Rows are points. Any point is a mix of the corners, with weights that add up to 1. It lies inside the corners' shape when no weight is negative. Say inside or outside, and name the corners with a negative weight.

Corners:
(1): [ 31 -44 -40]
(2): [-75  31  24]
(3): [15  0 15]
(4): [33 42 10]
Points:
[ 21  -5 -13] => inside
[-17  32  31] => outside (1)
[54 24  1] => outside (2)
[ 43 -41 -38] => outside (2)
[-3  6 15] => inside

Corners:
(1): [ 85  71  33  54  52 -33]
(2): [  3  25  24 -19  -6 -35]
(3): [-63 -17 -57 -31  -5  56]
(4): [  8  -3 -37 -49 -13  24]
(5): [-11 -35 -35 -21   2 -12]
(6): [ 37  24  54 -12  59 -28]
(7): [-35 -28  -8   1 -27  38]
Points:
[ -5  -5 -17 -10  -4   0] => outside (6)
[ -6   3 -19 -29  -4  11] => inside
[  6  18  -9  -4 -11  10] => outside (5, 6)
[14 27 11 -6 13 -3] => outside (5)
[-32 -20 -40 -43 -30  11] => outside (1, 6)
[ 54  50  44  14  20 -30] => outside (3, 5)
[-21 -26 -25 -29   4  16] => outside (1, 2)

Corners:
(1): [ 52 -27 -57   0 -58 -55 -16  57 -30]
(2): [ 12 -41 -22  57  22  40  22 -71  34]
(3): [ -4  35 -43  19 -14  34  34 -18 -16]
(4): [ 33 -44 -30  14 -67 -76  16  13 -35]
(5): [ 49  53  24   7 -35  14   6 -13  13]
(6): [ 28  36   8 -53  46  -8  19 -35  53]
(7): [ 34   3 -31  18 -13 -94 -18  53 -25]
(8): [ 10  10 -23  36   0  29  71 -18  54]
(9): [-37  52 -26 -29  21  -5  -7 -15  71]
(10): [-58  31   9 -42  39  28  35  10  22]
Points:
[ 30   3 -44  23 -28 -31   1  23  -6] => outside (4, 6, 10)
[ 27   1 -20  21 -13 -11  14 -15  14] => outside (10)
[ 25 -12 -27  10 -30 -54   9  19 -14] => inside
[  3  -9  -6   3  -7  -6  34 -27  29] => outside (1, 3, 7)
[ 33   2 -20   8 -13 -22  14  -1  23] => outside (3, 10)
[ 24   3 -19  -2  -8 -45   7  10   1] => inside
[ 46  -7 -11  37 -25  23  32 -42  15] => outside (7, 9, 10)
[  7   7 -13   7  -2  13  22 -20  22] => outside (7)
[  3  27 -16   3 -22 -10  21   1   8] => outside (1, 2, 6)
